Rows are points. Two turns around zero, p and q, are shown by what they do to some points. Write where each new point lands after one turn and then the other. Backwards means that the second turn is done in reverse. Each puzzle has new turns, and all numbers are rounded.
In the rows, 128 means zero.

Turn p:
[151 120 151] -> [156 116 114]
[155 135  84] -> [118 172 103]
[ 84 101 131] -> [ 93  92 139]
[122 157  73] -> [ 96 181 137]
[129 127 201] -> [178  79 147]
Turn q:
[172  92 108] -> [ 97  78 139]
[176  92 147] -> [124  67 113]
[ 98 176  92] -> [105 190 137]
[ 83 102 126] -> [160 137 168]
[102 174 162] -> [156 172  93]
[137 132 134] -> [126 124 117]
Where do these land?
q, then p: [136 127 101] -> [121 109 148]
q, then p: [206 145 155] -> [ 49 135  99]
q, then p: [ 98 102  90] -> [165  95 151]
p, then q backwards: [ 93 163 130] -> [105 107  89]
p, then q backwards: [106 103 164] -> [154  87 135]

Turn p:
[ 95 170 124 179] -> [146 155  63 142]
[132  87  78 124] -> [ 72 118 130  97]
[154 173 170  96] -> [192 139 163 130]
[102 132 121  95] -> [114 162 149 136]
[157  78 146 146] -> [114  67 134 135]
Turn q:
[123  98  96 115] -> [ 97 111 133  99]
[ 72 135 165 120] -> [107 170  86 153]
[146 107  93 188] -> [110  76 171 155]
[175 123 148  71] -> [164 162 146  72]
[124 177 139 145] -> [162 122 104 160]
Where do these land?
q, then p: [ 93 116  58 134] -> [ 53 134 137 150]
p, then q: [130  70 149 112] -> [ 86 160 141 161]
q, then p: [ 93 150 152  96] -> [128 162 111  84]
q, then p: [130 146 148 163] -> [141 101  96 127]
p, then q: [194 159 133 134] -> [147 147 164  70]

Turn p:
[112 135 102 119 166 107 124 128] -> [120 133 106 128 108  86 117 117]
[108 149 119 125 119 157  92  92] -> [113 116 151  75 137 115 112 142]
[162 115 169 154 144 156  88 121] -> [ 87  92 156 120 120 153 171 124]
[103 142 179 152 160 175  92 166] -> [ 36 113 135 133 127 160 114 127]
[ 87  91 107  95 143 156 137  92] -> [124 138  86  93 141 101 136 182]
[165 145  99  75  80  88 155 156] -> [210 106 129 172 144 120  94 121]
[ 89 126  89 110 164  99 157  73] -> [142 172  95 100 132  55 136 133]
[162 151 158 171 109 144 161 155] -> [127 136 140 146 150 188 137  81]
[185 137 121  99 109  78 177 167] -> [195 116 118 198 140 129 127  93]
[ 94  98 116 196 163 181  82 128] -> [ 59 135 112  68  73 161 140 136]
[142 119 149 113  52  66 142 130] -> [195 151 182 175 135 138 125 150]
Turn q:
[100 191 110 165 130 159 106 161] -> [162 112 140 142 140  50 160 129]
[101 107 103 111  87 197 103 136] -> [125 126 178 160 184 121 126 178]
[145 124 121 173 134  85 157 130] -> [144 143  72 129  92 124 115 126]
[139  54 172 121 141 108 112 148] -> [121  93 121  93 129 169  61 135]
[ 72 134 117 134 137 118 202  99] -> [104 190 144 129  64 104 127 149]
[142 160 186 178  88 104 111  86] -> [217 125 132 132  90 163 147 110]
[129  97 104  95 151 120  98 116] -> [101 142 126  94 171 144 119 124]
[153 147 101  95 151 202 121 146] -> [ 88 113 155 174 181 100 135  99]
[171 140 136  81 134  59 142 129] -> [ 90 110  84  99 102 174 163 101]
Where do these land?
q, then p: [146  88 163 183 117 141 120 169] -> [135  80 143 123  61 149 152 140]
q, then p: [ 60 150 153  81 112 131 156 125] -> [121 157 151 184 174 158 108 160]
p, then q backwards: [161 140 157 165 113  99  91 102] -> [101 169 168  94 128 154 126 103]
p, then q: [172 119 126 149 162 168 146 119] -> [ 85 182 140 149 126 133 114 137]
q, then p backwards: [162 142 129 102  98 122 138 119] -> [155 102 154 146 134 140 138 149]
q, then p: [144 150  68 162 104 127 178  83] -> [147 158 135 101 131 145  89  46]
q, then p backwards: [ 61 155  67 140 141 143  86 188] -> [105 130 132  54 158 121 118  40]
p, then q: [145  58 154  87 147 161 120 118] -> [ 81 119  96 146 110  91  85 173]
q, then p: [100 151 135  83 157  60 117 130] -> [162 133 102 141 182  98 102 178]

Turn p:
[120 121 116 108 121 120 140 121 136 111 134] -> [141 133 105 122 122 127 141 127 132 137 111]
[140 148 114 143 110 151 120 160 111 122 147] -> [126 117 155 139 151 129 131 104 109 106 102]
[120 107 114 134 125 122 102 140 155 126 114] -> [122 115 128 115  93 136 145 109 126 121 141]
[113 138 153 122 221 135 145 122 111 137 107] -> [114 161 151 108 163 123 123 145 132 192 182]
[138 145 111 153 115 116 100 123 117 136 157] -> [110 135 149 133 124 119 142 143 116  88 109]
[130 124 112 149 113 156 112 113 149 120 112] -> [111  87 118 129 127 144 149 127 124 115 135]
[127 140 134 109 105 129 108 124 125 129 126] -> [137 107 131 126 115 111 119 138 121 125 112]
[134 103 124 108 129 132 137 118 124 145 143] -> [122 139 105 145 125 103 127 119 135 133 130]
[112 129 179 156 121 137 137 147 134 130 110] -> [159 115 142 126 139 150  98 125 127 114 168]
[119 117 109 121 120 114 141 119 107 128 122] -> [120 138 112 111 131 121 123 125 150 125 111]
[164 118 113 112 106 119 136 125 130 120 112] -> [119 117 117 148 109 140 121 123 150 137  97]
[118 134 167 130 178 120 143 124 118 116 145] -> [153 164 147 129 152 124 133 149 132 152 160]
[129 140 119 119 102 114 144 128 148 143 135] -> [130 135 104 132 113 138 112 131 108 119 108]
Turn q:
[146 152 146 134 141 132 117 144 151 127 101] -> [134 117 118  98  90 139 142 124 124 139 135]
[ 97 148 143 143 135 141  93 125 123 144 161] -> [ 80 113 120 130 121 132  93 147 110 126 134]
[ 96  96 123 147 139 111 100 109 138 139 101] -> [116 127 111 139 138 159 100  94 151 158 130]
[151 105 131 106 127 142 140 124  94 136 101] -> [152 154 141 101 161 137 136 114 121 117 137]
[ 90 119 126 123 129 149 135 144 126 138 139] -> [131 115 108 144 142 121 103 133 118 114 152]
[128 144 110 101 154 149 123 102 146 137 112] -> [128  92 126 113 152 139 150 129 113 156 136]
[146 132 140 145 109 109 130 147  98  97 157] -> [120 160 137 125 109  97 120 141 138  99  98]
[105 112 124 127 129 138 148 120 149 129 155] -> [134 118 127 162 138 115 116 147 130 141 145]
[125 127 130 107 105 132 144 118 142 135 118] -> [139 115 145 136 136 135 143 128 141 119 150]
[146 114 116 134 126 152 116 118 120 126 118] -> [120 150 115 114 147 134 144 130 130 137 135]
[154 127 142 140 142 100 116 141 144 123 138] -> [125 142 139 126  90 115 129 117 123 149 114]
[105 147 115 100 118 121 152 116 148  91 160] -> [133  85 142 151 138  88 135 152 149 123 118]
[151 146 109 129 112 111 131 152 104 141 123] -> [128 141 129 129 119 133 152 112 110  93 106]
[151 126 137 157 125 104 147 132 110 129 108] -> [151 159 133 124 110 150 129 125 134 120 102]
Where do these land?
p, then q backwards: [129 150 142 100 136 127 130 117 123 122 144] -> [139 122 125 132 153 133 150 120 129 116 150]
p, then q: [126 118 110 140 128 120 129 110 120 124 142] -> [147 107 117 135 123 120 134 132 136 126 120]
q, then p: [108 118 140 139 145 145 116 105 121 126  68] -> [100 106 109 150 122  98 150 116 100 162 132]
p, then q: [113 117 127 136 145 116 119 133 131 156 135] -> [110 110 143 134 128 114 121 138 131 110 114]
q, then p backwards: [111 119 143 132 117 161 120 138 118 124 143] -> [113 125 142 141 132 125 134 105 121 161 126]
q, then p backwards: [109 121 135 140 111 132 118 134 225 122 142] -> [168  72 154 103 152 141 100  96 163 135  99]
p, then q: [134 121 146 128 143 110 115 130 112 119 136] -> [129 124 144 127  94 126 130 135 128 127 132]
q, then p: [176 122 117 108 125 131 114 137 120 134 148] -> [146 156 125 112 150 128  98 155 133 136 116]
q, then p backwards: [107 120 106 130 145 121 144 138 128 118  97] -> [119 113 133 113 100 143 156 134 132 108 127]
q, then p: [155 157 128 127 136 134 118 133 114 127 145] -> [146 131 129 105 136 123 103 118 143 139 112]
p, then q: [156 121 112 137 145 130 122 139 120 140 146] -> [131 114 125 132 117 149 104 149 141 125 117]
q, then p backwards: [124 128 124 135 109 132 208 133 123 124  87] -> [118 119 176 149  95 112 146 124 138  71 154]
q, then p: [121 137 131 134  92 118 122 133 121 126 136] -> [154 117 125 115 129 147 145 131 125 121 131]
q, then p: [124 144 129 106 117 115 118 112 117 129 123] -> [148 122 118 125 127 124 132 131 141 144 151]
